Rows are points. The ring and each string are closed loops that go straight from each point to the next, and from the last back to the first. Before rounding, they use only three directions, however many columns there are. How many times does the string pass through the ring? Passing back the other way cancels.

Ring, 6 rows:
[[ 19 -18   5]
 [ 10   1 -29]
 [-13  12 -39]
 [-39   3 -18]
 [-26  -5  16]
 [  1 -14  29]]
String, 7 rows:
[[-45  22 -34]
 [-28  16  10]
 [-11   0  49]
 [ 15 -33  34]
 [ 10 -24  -7]
 [  9 -12 -38]
 [-15  29 -60]]
Times through: 0

Ring (10 x 6):
[[ 15  23  17 -16  -5 -37]
 [  8  42   1 -13   5 -30]
 [ -8  55 -21  -4  11 -11]
 [-23  53 -33   2   6   5]
 [-34  36 -35   8  -5  19]
 [-32  17 -28  12 -12  23]
 [-19 -10 -10  15 -17  21]
 [ -3 -25   8  12 -19   9]
 [ 12 -22  25   0 -19 -15]
 [ 17  -3  27 -11 -15 -32]]
String:
[[ -8  43  -8 -11  -3 -20]
 [ -2  20  -4   1  -2  -7]
 [ 15  22   3   0  10 -16]
 [  7  16   5  -3  -2 -17]
 [  2  16   8  -8 -11 -21]
 [ 14   4   9   3   1 -12]
 [ 29  -2  27  -5  -2 -30]
 [ 24  12  39 -29 -18 -60]
 [ 15  28  24 -27 -12 -52]
 [  2  41   9 -25 -10 -43]
 [  6  57  -2 -20   7 -38]
 [  9  59 -15  -5  24 -20]
 [  4  30 -12   6  12  -3]
 [ -2  22  -7   3   1  -4]]
Times through: 0

Ring, 7 rows:
[[ 16 -12 -26  -1  20  -8 -10  -4]
 [  1   3 -26  18  16  18 -20 -15]
 [-14  17 -15  23   3  22 -20 -14]
 [-27  28  12  15 -21   3  -8   4]
 [-24  23  23   8 -28  -9   2  20]
 [ -7   4  22  -3 -22 -26  12  35]
 [ 11 -11  -2  -9   0 -28   5  21]]
String (20 x 8):
[[ -5   5 -11  32   5  32 -12   5]
 [ -6  10 -29  34  17  40 -27 -22]
 [ -5   6 -14  32   7  32 -15   0]
 [ -3   4 -10  20   4  15 -10   4]
 [  1   5 -23  -1  11  -7 -17 -18]
 [ -2   3  -6  10   0   0  -6   7]
 [  3  -1 -14   2   6  -7  -9  -1]
 [ 10  -5 -25 -13  14 -24 -12 -13]
 [ 27 -25 -16 -20  14 -38   5  17]
 [ 15 -18   9  -4  -5 -26  16  43]
 [  1  -3  10   8 -10  -9   8  33]
 [  4  -1  -7 -13  -1 -30  -2   4]
 [ 12 -11  -2 -22  -1 -44   7  18]
 [ 15 -17   5  -8  -3 -30  13  36]
 [  7  -8   2   7  -2  -8   6  28]
 [  4   0 -14  -3   6 -14  -8  -2]
 [  3   2 -18  -3   8 -13 -12  -9]
 [ 19 -11 -46   0  34   0 -24 -28]
 [ 10  -5 -37  19  27  22 -23 -19]
 [ -1   2 -17  31  11  31 -15   0]]
Times through: 3
String, 23 rows:
[[-16  18   6  -3 -15 -18  -5   2]
 [-23  21  31  -2 -35 -26  10  30]
 [-18  11  45   9 -41 -18  23  60]
 [ -7   5  16  11 -16  -6   7  32]
 [ -4   6  -2   1  -4 -12  -4   6]
 [  5  -4   2 -17  -6 -38   5  17]
 [ 16 -18   6 -16  -4 -40  15  36]
 [ 17 -19  -1  -7   2 -26  10  31]
 [ 30 -26 -26 -22  22 -37  -1   5]
 [ 26 -23 -25  -6  22 -17  -3   8]
 [ 14 -14 -14  10  12   2  -2  15]
 [  3  -1 -11   9   5   0  -7   6]
 [  3   3 -24  -3  12 -10 -17 -18]
 [  9  -2 -43   7  29   8 -28 -33]
 [  2   2 -30  30  20  34 -23 -15]
 [ -7   7 -10  35   4  35 -13   5]
 [ -7   9  -8   9   0   1 -11  -2]
 [-10  16 -19   4   4  -2 -21 -24]
 [-31  36 -10  27  -7  27 -27 -27]
 [-36  37  10  32 -21  27 -16  -3]
 [-24  22  17  26 -22  15  -2  20]
 [-26  24  23  23 -27  10   1  24]
 [-14  14   5   7 -13  -6  -4   8]]
Times through: 4

Ring:
[[-12   6  -3  12  -5   3  32 -16 -13  -6  12]
 [  0   4   8  16  -4  -1  22  -7 -18 -18   9]
 [ 13  -1  12  12  -4  -7   8   3 -16 -24   6]
 [ 22  -5  11   7  -1 -12  -5   9 -12 -24   6]
 [ 23  -6   0   5  11 -18 -24  11 -10 -17  13]
 [ 14  -3 -14   7  25 -20 -32   4 -10  -5  21]
 [  3   1 -24   8  31 -18 -29  -5  -9   6  27]
 [ -9   3 -26   5  21 -10  -8 -12  -6  11  26]
 [-13   3 -20   4   9  -4  10 -15  -5   8  21]
 [-15   4 -10   7  -3   2  28 -17  -8   0  15]]
String, 25 rows:
[[ 15  -7   9  -2 -13  -6  11   6  -4 -19   3]
 [ 23  -7  20   4 -15  -7   9  11 -10 -31  -1]
 [ 22   2  14  21  11 -14 -12   7 -24 -29  10]
 [ 17   2   3  19  19 -16 -20   4 -21 -19  16]
 [  8  -1  -4   8   8 -10  -4  -1 -11 -10  14]
 [ 22  -9   5  -3  -4 -13  -7  11  -4 -18   6]
 [ 33 -12   3  -3   7 -22 -32  19  -4 -19  10]
 [ 14   2 -21  17  45 -26 -53   2 -17  -1  30]
 [  4   4 -18  14  30 -17 -26  -5 -15   0  26]
 [ 10  -5  -2   0  -1  -9   0   2  -5 -10  11]
 [ 12  -7  -9  -4   6 -13 -13   4  -1  -5  14]
 [ -4   2 -35   6  38 -19 -34  -9  -7  16  33]
 [-24  15 -51  24  60 -17 -34 -27 -18  29  46]
 [-16  10 -32  16  35 -11 -13 -20 -15  15  33]
 [  3  -3  -8   0   0  -7   5  -3  -4  -4  13]
 [ -2  -6  -9 -10 -11  -2  18  -5   4   0  10]
 [-22   3 -20   0  -2   3  30 -21  -1  11  18]
 [-27  12 -23  16  14   2  23 -27 -14  11  25]
 [-10   6 -11  12   8  -3  13 -14 -13  -1  18]
 [  8  -7   5  -5 -17  -3  20   2  -1 -14   3]
 [-11   4   2   9 -13   6  40 -14 -11 -10   8]
 [-20  13   2  23  -5   8  46 -24 -22 -10  12]
 [  6  -4  14   1 -23   2  33  -1  -7 -21   0]
 [  3   1   2   9  -2  -5  12  -4 -12 -13  11]
 [  2   2  -3  11   6  -7   5  -5 -13 -10  15]]
Times through: 4
